Rows are points. A path goes straight from each point to the next, and from the last back to the first. The post is the endless flat space through its rows: a point in 2 columns, a line in 3, a plane in 4, and so on, so that a path can go around it. How many times does the path go around the post? Going back the other way cancels.

Post, one row:
[[-0.17 -0.01]]
Path, 25 rows:
[[-0.11  0.34]
 [ 0.27  0.17]
 [-0.11 -0.21]
 [-0.51 -0.30]
 [-0.35 -0.37]
 [ 0.04 -0.34]
 [ 0.26  0.27]
 [-0.01 -0.06]
 [-0.06 -0.55]
 [-0.52 -0.07]
 [-0.40  0.42]
 [ 0.01  0.11]
 [ 0.07  0.16]
 [-0.23  0.16]
 [-0.44 -0.01]
 [-0.32 -0.32]
 [-0.51  0.26]
 [-0.15  0.20]
 [ 0.32  0.10]
 [-0.13 -0.54]
 [-0.35 -0.15]
 [-0.35  0.29]
 [-0.54 -0.01]
 [-0.42 -0.43]
 [-0.61  0.05]]
Times around: 2

Post, 3 rows:
[[ 0.34  0.16 -0.17 -0.06]
 [ 0.17 -0.07 -0.10  0.13]
 [-0.39 -0.03 -0.11  0.39]]
Path, 26 rows:
[[ 0.01 -0.05 -0.48 -0.09]
 [-0.11 -0.21 -0.15 -0.05]
 [ 0.27 -0.01  0.02  0.01]
 [ 0.14 -0.16  0.07  0.40]
 [ 0.62 -0.02 -0.16  0.05]
 [-0.23  0.89 -0.62  0.02]
 [ 0.29  0.34  0.03  0.22]
 [-1.01  0.48  0.03  0.29]
 [ 0.39 -0.74  0.15 -0.17]
 [ 0.05 -0.17  0.13  0.43]
 [ 0.04  0.48 -0.15  0.33]
 [-0.07  0.17 -0.49  0.01]
 [ 0.08 -0.05 -0.16 -0.02]
 [ 0.65 -0.46  0.10  0.01]
 [ 0.05 -0.12  0.08  0.37]
 [-0.46  0.34 -0.30  0.54]
 [ 0.07  0.19 -0.35 -0.04]
 [ 0.25 -0.85 -0.05 -0.09]
 [ 0.71 -0.23  0.27 -0.11]
 [ 0.16  0.21 -0.04  0.22]
 [ 0.79  0.10 -0.18  0.07]
 [ 0.27  0.13 -0.34 -0.08]
 [ 0.35 -0.12 -0.16  0.14]
 [ 0.13  0.09 -0.04  0.41]
 [ 0.28  0.09  0.02  0.07]
 [ 0.10 -0.25 -0.04 -0.10]]
Times around: 2
